Every row gives one point. Examples show where two turns around zero, p and q, send a point. Where does a point land after both, in the order given? Backwards means that the second turn is done in reverse. Each puzzle has new turns, and all numbers are rounded.
In the rows, zero is written as 128.

Turn p:
[134 153  94] => [130 163 103]
[ 74  99 110] => [85 94 95]
[177 106 130] => [181 118 131]
[127 153 178] => [117 136 182]
Turn q:
[129 132  99] => [127 127  99]
[143 188 117] => [123 187 107]
[123 116 106] => [126 112 108]
[147  64 129] => [166  74 137]
[105 148 108] => [ 99 137 107]
[121 119 209] => [126 130 210]
Where do these land?
p, then q: [110 169 162] => [ 93 148 167]
p, then q: [ 78 137  73] => [ 78 117  73]
q, then p: [163  88 153] => [176 109 155]
p, then q: [125 122 141] => [129 119 140]
p, then q: [172  86 122] => [187 117 118]
p, then q backwards: [121 166 116] => [125 168 131]

Turn p:
[117 145 199 108  88 171] => [ 92 130 198 126  78 153]
[150 102  87 138 114  98] => [163 112  87 121 122  99]
[121 178 130 108 164  96] => [112 183 134 120 167 107]
[153 149 110 126 167 144] => [153 161 120 134 154 154]
[101 108  95 144  81 183] => [107  94  88 133  77 172]
[111 141 120 179 109 113] => [110 123 104 174 115 105]
[143  73 156  94 173  92] => [159  93 165  89 182 106]
Turn q:
[121 117 165 133  67 113] => [113 136 157 122  64 111]
[137 148 155 188  87  93] => [112 154 147 188  81 105]
[142 171 123 104 157 127] => [157 165 110 123 157 135]
[ 99 129  73 117 156 172] => [102 109  86 107 170 169]
[ 96  95 145 111 162 169] => [118  99 162  95 161 164]
[172 125 155 171  98  71] => [147 134 146 184  85  74]
[175 126 113  89 152 162] => [186 110 102 106 144 152]
[ 81 114  94 111 145 117] => [ 87 119 113  99 163 114]
Where do these land?
p, then q: [105  80 160 162  76 162] => [ 90  69 162 123  76 128]
q, then p: [121 123  86 108 193 107] => [151 135 110 116 205 130]
q, then p: [ 98 146 176 167  94 149] => [ 76 127 158 160  86 143]
p, then q: [171 144 142 112 150 139] => [171 153 137 140 123 148]
q, then p: [101 121 133 113  78 171] => [ 95 117 130  92  83 157]
q, then p backwards: [164 154  87 136 149  99] => [142 135  86 168 147  96]
q, then p backwards: [136 128 111  97 156  68] => [138 127 114 121 146  57]

Turn p:
[113 120 147  99 127 126 162 154  97] => [123 127 145 117 125 110 162 156  88]
[131 155 122 140  90  95 112 120 103] => [145 143 115 158  97  97 101 123 116]
[107 101 129 117 154 151  98 171 163] => [107 103 134  96 161 153 107 172 146]
[120 159 160 131 101  84  94 106 140] => [140 138 156 142 116  84  76 109 137]
[153 125 106 132 117 153 139 113 154] => [131 129 114 116 107 154 141 111 159]
[153 135 122 163 136 147 125 131 149] => [140 134 127 146 130 164 127 126 160]
[163 102 134 147 104 154  94 109 108] => [157  91 119 140 105 165 107 105 115]
[120 117 124 100 157  95 164 131 123] => [123 129 124 115 156  89 169 131 123]
[122 155 119 110 149 148 134 141 109] => [129 162 121 112 141 141 135 140 105]
[ 98 111 117 141 144 127 159 104 134] => [ 85 125 124 138 141 124 154 107 133]
Turn q:
[117 111 122 132 100 132 126 117 149] => [114 106 138 130 106 131 123 123 151]
[144 133  96 133 118 159 113 109 119] => [136 122  88 131 108 150 109 119 135]
[125 154 147 137 149 121 132 122 113] => [134 160 133 147 143 128 131 124 113]
[106 132 135 152 159 112 141 142  88] => [113 144 121 155 145 111 148 135  83]
[170 121  98 142 111 124 124 123 158] => [163  92 112 132 124 121 114 125 161]
[128 126 148 130 138 125  79 108 137] => [123 133 146 130 137 135  75 122 123]
[123 138 190 142 121 111  93 126  88] => [133 165 171 144 109 119  96 137  79]
[125 153  94 146  93 139 126 121 162] => [127 124 107 148 106 129 121 136 185]
[159 122 118 133 123 156 143 107 153] => [154 105 120 131 126 161 132 113 153]
[121 120 144 127 153 109 143 119 104] => [124 137 139 133 144 118 143 108  96]
[133 109 111  67 127 116 155 143 139] => [126 117 126  66 138 114 160 116 142]
[ 84 116 134  95 142 132 160 201 125] => [ 88 132 136  88 147 119 184 180 115]
Where do these land?
p, then q: [138 135 149  92 115 121 141 137 120] => [152 142 145 105 117 109 141 124 117]
p, then q backwards: [140 137 153 137 126 141 118 137 104] => [146 125 159 144 132 138 122 127 116]
p, then q: [ 83 145 131 130 135 157 147 140 125] => [ 95 168 130 134 123 138 146 150 120]
q, then p: [114 139 147 122 175 112  94 139 124] => [136 151 130 132 178 126 104 138 101]
q, then p: [134 135 150 116 107 108 126 134 156] => [145 123 164 117 129 113 120 132 146]
p, then q: [115 149 124 145 136 102 140 117 127] => [126 142 130 161 142 111 125 123 138]
q, then p: [116 123  31 130 126 116 140 137 136] => [ 84 111  63 122 136  94 145 131 172]
q, then p: [139 133 137 136 114 146 117  69 125] => [129 126 130 132 102 158  97  85 132]
p, then q backwards: [145 145 153 134 141 189 153 130 127] => [126 132 179 111 131 173 156 118 127]
q, then p: [144  59 148 129 125 112 137 138 133] => [137  68 148 125 133 117 151 122  95]
p, then q: [141 109  85 137 109 102  96 130 131] => [124  84  98 125 127 103 103 130 148]
